Every row gives one point. Examples show where two turns around zero, p and q, send a point. Write where each new point lands after one turn and then the other. Backwards means that the second turn is done in reverse. Each puzzle has new turns, and all numbers are rounded.

Turn p:
[-19  18  44] => [ 47 -20  -4]
[ 24 -36 -52] => [-56  36  14]
[-54  33  36] => [ 58 -15 -41]
[ 12 -48  -8] => [-12  38  31]
[ 26   4 -21] => [-32  -9   8]
[11 30  2] => [ -5 -31  -7]
Turn q:
[-38 -10  11] => [ 38  -8 -12]
[26 -8 23] => [-22 -28   5]
[ 43  28 -13] => [-50  18   1]
[ 45  -9 -25] => [-36  10  36]
[-76  -2   4] => [ 70   8 -29]
Where do these land?
q, then p: [-50  -6  20] => [-45  -3  30]
q, then p: [  5 -22  10] => [11 11 20]
p, then q backwards: [ 25  55 -24] => [32  8 56]
q, then p: [ -2  -5 -56] => [ 21 -52  -7]
q, then p: [ 22 -21  50] => [ 9 54 20]

Turn p:
[ 25  58  38 -38   0  26] => [-46 -24  29 -36   6  52]
[-47  43 -19   1  20 -12] => [-12  28  42 -16 -37 -25]
[-21 -23  16  22  27 -32] => [ -1 -14   9  31   0 -47]
[-30 -49 -28 -37 -45 -36] => [ 53  45   5  -4  58 -25]
[-39 -43 -23  -5  16 -20] => [ 46  15  18  26   3 -36]
[-10  38   1  -7  46  33] => [-12 -17  38  -3 -49  23]
[ 76  -6   3   7 -20 -11] => [ -4 -37 -59 -29  23  11]
[ 13   6  26  32 -28   4] => [-38   5 -32  12  10   5]
[ 33 -25 -13  25 -16  48] => [ 14  -1 -51  20 -12  41]
Turn q:
[ 39  13  19  -7  31 -18] => [ -8 -29 -44  15   2 -17]
[-51  -2   5   0  49  -2] => [-39 -13  -3 -24 -26  46]
[ 50 -20 -57  12 -48 -17] => [ 21  62   1  19   2 -65]
[-37   6  23 -17  20  -5] => [-11 -31   6 -25 -15  26]
[ 35 -14  23   6  41  33] => [  8 -11 -42  43   3  31]
[-62  15  33  51 -10  -3] => [-47 -23  64   2  15  29]
[-59 -32  22 -13 -12  -6] => [  5 -17  48 -18 -41  27]
[ 39  14 -29 -14 -51  -2] => [ 37  27   1  -6  27 -50]
[ 46  20 -38 -18 -18  20] => [ 33  34 -32  -6  33 -26]
Where do these land?
p, then q backwards: [-53  48  43  26  14   5] => [-31 -23 -11  66   1 -43]
p, then q: [ -6 -61 -40  14 -33   1] => [-25  32 -48  12  36 -36]
q, then p backwards: [ 61  36  -8   0  22 -10] => [ 28 -33  11  39 -30 -36]
q, then p: [ -6 -37  13 -11 -52   3] => [-38 -30 -30  -2  33   6]
q, then p backwards: [ 23  -3 -10 -30  37 -49] => [ 32  16 -21  55  12 -22]
p, then q: [24  5 34 14  6 50] => [ 7 37 31 14  4 44]
q, then p backwards: [-43  12 -32 -13   6   1] => [  4  46 -17 -19 -20   2]

Turn p:
[-31  16 -22  -1  16  -2   2  14  29] => [ 10 -29  24 -34  -9 -14   9  -1  -1]
[ 20 -22  16 -12  -7 -38 -10  33 -11] => [-33 -22 -33  21  -2 -11 -23  10 -16]
[ -5 -22 -47   5 -44 -17   5  15  38] => [  8 -25 -17 -32  35 -40 -26 -24  23]
[  0  13  18  19  38  -2 -15 -33  17] => [ -9   1   4 -20  -5  43  37  14   5]
[  0 -23  26 -24   9 -33  20 -39 -30] => [ -1  12 -20  36  29  -1  28  45 -18]
[-15  -1  73  48  -4  10 -24  26 -19] => [-26  21   3  -8 -10  58 -37  -3 -59]
[  3 -32 -24  -5  -6  19   9 -17  34] => [ 33 -13  -6 -11  23   3  -9   3  39]
[  2   9  -7   4  34  30 -33   9 -33] => [-24  13  42  16 -31  18  -6   7  17]
[ 23  25 -14 -13  20 -14 -15  -6 -16] => [-27   1   1  16 -21  -9  29  -2  16]
[ -6   7 -28  30 -15  20  -5 -11  -9] => [ -2  31  20 -21  10  -5  -8 -17  19]
[ -9  19   5 -22 -76  14   3 -26   3] => [ 29  14  -1  23  44 -12   7 -60 -16]
[ 19  11   5 -27  36  14  63  35  -3] => [ 43  -3 -18  13 -63 -26   0  29  -8]
Turn q:
[-27  -2  10 -13 -63 -21  -9 -24  38] => [ -6  10 -19  22  42 -11  19  63  19]
[ -9 -29  -4  42 -20 -34 -12 -10 -20] => [ -3  14  23 -32  26   1  46   9 -15]
[-22 -14   3  -2 -10  32 -48  10   4] => [-33  13  -4  31  29 -11  -5 -13 -28]
[  8   8  16 -29  19  22  23  23 -25] => [ 15 -28  -8  -7  -4   8 -44 -25  -1]
[ 18  20  36  -6  65  27   9 -10 -30] => [ 17 -34  11   6 -21  -9 -17 -72  23]
[ 21   7 -17 -16 -66 -55  -8 -37  46] => [19  3  1 28  2  1 42 94 11]
[ 17 -37 -27  12  49  -3  28 -18 -12] => [-20 -23   3 -34 -42  32  25 -26   3]
[-21   9  16 -15  19  -2   3  32  16] => [ -2   0 -28  -8  -5 -33 -25  -6  -2]
[ 9 27 -7 -1 34  0 -7 14 -7] => [  6   1  15   1 -32 -18 -18 -19  -4]
[ 18 -24  -1  18 -49 -10 -12   9  21] => [ 15  23 -16   8  22  16  30  31 -28]
[-4 20  0 20 16 33 24  7 10] => [  2  28 -12  -1 -13  11 -19 -28  23]
[ -8  15 -24 -10   5  10  10   5 -40] => [ -9  -6  33 -15  -3  14 -35  -5   0]
Where do these land?
p, then q: [ 29 -52  -4 -22 -14  11   7 -21   6] => [-10  35 -11  10 -47  -1  22 -15 -21]
q, then p: [-33 -13 -39  22  13  14  10   1   8] => [ 21 -13  41  -1   9 -10  18 -20 -24]
p, then q backwards: [ 14  17 -23  -3  24 -27  12  -8  10] => [-10 -13   4   5  17 -33   5 -17  25]
q, then p: [ 23  47  32 -21 -13   3  18  28  43] => [-46  -1 -30 -22 -13 -12  -8 -37  45]
p, then q: [-14 -34  -8 -24 -13   4 -35  -1  -6] => [-16   6 -16  -3   0 -23  30 -38  -7]
p, then q: [ -5  16  36 -31 -21 -17  45  47  26] => [  5 -24  52 -20   5  43  25  18 -41]
p, then q: [-15 -28  33  -7 -14   6 -25 -40 -11] => [ -8  14   0  -2 -16   1 -10 -64   7]
p, then q: [ 19  44  -9   8  37  10  13   2 -28] => [ 32  23  -5  -3  29   6 -20  37  24]
q, then p backwards: [-16  -8   4  26 -41   2 -33 -23 -37] => [-47  -4  -3  -2 -15  -2 -25 -47 -20]
p, then q: [ -3   8 -21  53  43  -7 -14  16 -12] => [ -8  -6 -24  14  34 -29 -45  30   3]

Turn p:
[ 37 -11   4   9 -53 -69   3 -40  -8 -26 -38] => [ 17 -20 -24 -12 -17 -43  -2  -6  63  44 -59]
[ 57  22  19 -18  40  21 -17   3  39 -26  13] => [-38  11  10  25  44 -29 -14 -22 -16  42  36]
[ 11  32 -13  17  -2 -32  37 -10  28 -57 -18] => [ 33 -40 -17  16  -7 -10  17 -28  14  59  14]
[ 38  21 -22 -33 -33  -5  36 -59  17 -46  12] => [ 22 -21 -72  22  49 -17   3   1  18  47 -10]
[-33  21  -8 -12  18  12 -24  12  25  61   5] => [ -4  11  14 -30   1 -22  21   9 -47 -47  25]
[-60 -60 -12  34 -15  63 -32  48  24  62  22] => [-62  31   2 -11 -59  48  27  14 -64 -72  -8]
[ -7 -27 -25  15  45  15  -5   1 -31  28 -16] => [  8  17  20   6  -5  15 -20 -39  -2 -54  -4]
[  9  40   7   5 -20  -4 -17 -17 -50 -41 -31] => [ 11 -61  11  12   8 -12 -38  19  41   6  -7]
[-60 -41  -2 -27  35  16 -37  41   8  20  37] => [ -3  62  16  10 -39  16 -15  31 -54 -38  29]
[-18   5  71  -1  24   5  24 -23 -45   2 -48] => [ 20  -6  64  34  22   2  24  20  61 -24  -6]
[ 36  25   4  26 -18 -37  22 -25  -9 -21  45] => [ 23 -19  -5 -19  32  11  -9  -5  -6  62 -39]
[-11 -27 -24 -15 -22  15  10  71   0  45  17] => [-28  36 -19 -55 -30  43   4   7  -8 -27  29]
Turn q:
[ 68 -23  30 -46   1  36  36  36 -12 -25  49] => [ 20  -1 -25   2  60 -73 -35   3  34 -13  52]
[-16   0 -42 -17  36  28  26  30 -39  41  20] => [  9 -78  32  22  39  -3   1   7  13   6  -9]
[ -5  -9  27  -9 -21 -37  21  10  54  19  16] => [-29  12 -24 -22  -5  34 -38 -24  29 -23  14]
[ 51  25  47 -16  10 -14 -35 -66  64 -21  61] => [-44  93 -48  12  37 -25 -48 -34 -14   4 -33]
[-10  64 -40  25 -11  29 -45   1 -19  25  -1] => [-10 -23  11   5 -25 -19  20  30   4  39 -76]
[-23  -3 -19  44  17  -1  30  15 -35   1  15] => [  2 -39  36   9  -7  11 -22  28 -24  20  18]
[ 10  25 -28  37  45  41   2   3   4  14 -46] => [ 13 -42  21   5 -32 -29  17 -41 -30  36 -22]
[-26   4 -34 -36   0 -12  -8   3  -3 -35 -49] => [ 11  18  33  -2  -6  17  65 -11  23   9  11]
[-13 -45   2 -36 -36  24 -44 -24  10 -25 -15] => [ 53  52  -3  -9   7   5  28   4  11 -42 -21]
[-32   7 -40  52  34 -58 -22  43  37   6 -21] => [ -9 -21  12 -46 -23  72   2 -21 -11  70  -5]
[ -1  12 -30  27 -61 -64  -5 -40  -3  56   9] => [-75  -5   2 -47 -16  35   3  41 -21 -38 -40]
[ 43 -34  54 -44  39   4  -6  24  -8 -16 -13] => [ 33   5 -59  15  39 -21  16 -30   0  -2  51]
[-27  15  24   1   2  16  -1   0 -20  -9 -11] => [ 13   0  -3  38 -23   2   7  12   4   3   4]
[-18 -38  51  17 -56   8  50 -34 -29 -31 -15] => [ 13  29  12  19 -47  -8 -16  36 -18 -70  55]
Where do these land?
q, then p: [ 21   7  14 -34 -14  17 -42 -37 -46 -24  54] => [ 27 -28  52 -28 -23  -1 -16 -51  -2  18  48]
p, then q: [-14  28 -31  21   2  21  48  31   5  17 -65] => [  8  48  42  -3  32 -17 -48 -12   1 -50  17]
q, then p: [ 28  25  16  -4 -15   0  -3 -12 -34  20  46] => [ 22   1  22 -11 -58   0 -18 -16 -12  -7  22]
q, then p backwards: [ -6  20   5  47  33 -14  33  48  50  15 -12] => [ 36  13 -38  42  -3 -17  -4  54  -4 -47  -9]
q, then p: [ -4   0 -14 -31  16 -25 -25 -18 -37 -72  44] => [ 10 -10  71 -33  34  20  11 -21 -30   4  46]
q, then p: [-28 -30  27  32   7  46  39   6  50 -10 -27] => [-39 -19 -25  10  26 -31 -24  26   2  30 -64]
p, then q backwards: [ 24  16  28  -1 -24  -3 -35 -28 -67 -15   6] => [-14  12 -28   4 -19  26   3  17  -4  29  75]
q, then p: [ 35 -15  33 -76  19 -37  -8 -33 -29 -22  19] => [ 65 -20  24  14  17  32 -11 -45 -52  16  34]
p, then q: [-29 -52   5  22  10 -30  -7  30  -1   5 -22] => [-20  31 -12  -6 -49 -25  -2  20  29 -26  -6]
p, then q: [ 58 -15   8 -53 -58 -35 -35 -12 -13 -57  44] => [ -4 -57 -26 -44   2  53  41 -18  25  39 -70]
q, then p: [-35  35   7  -4   1  36 -43  13  29  30 -30] => [-27 -28 -39  -1 -11 -22  41 -35  33 -17 -22]
p, then q: [ 26  -8 -46  43  30  33   5   4  32  43 -30] => [-12  51  55  45   5   6  12  10 -35 -36   5]
p, then q: [-36  28 -30  54  -5  -4  31 -33  48  53 -39] => [-19  18  49  -3  15 -24  13  -2 -26 -62  78]
p, then q: [-39 -39 -22 -15   0  -5  41  42  12  17  12] => [-18   3  31   6  -3 -62 -12  21  42  -5 -16]
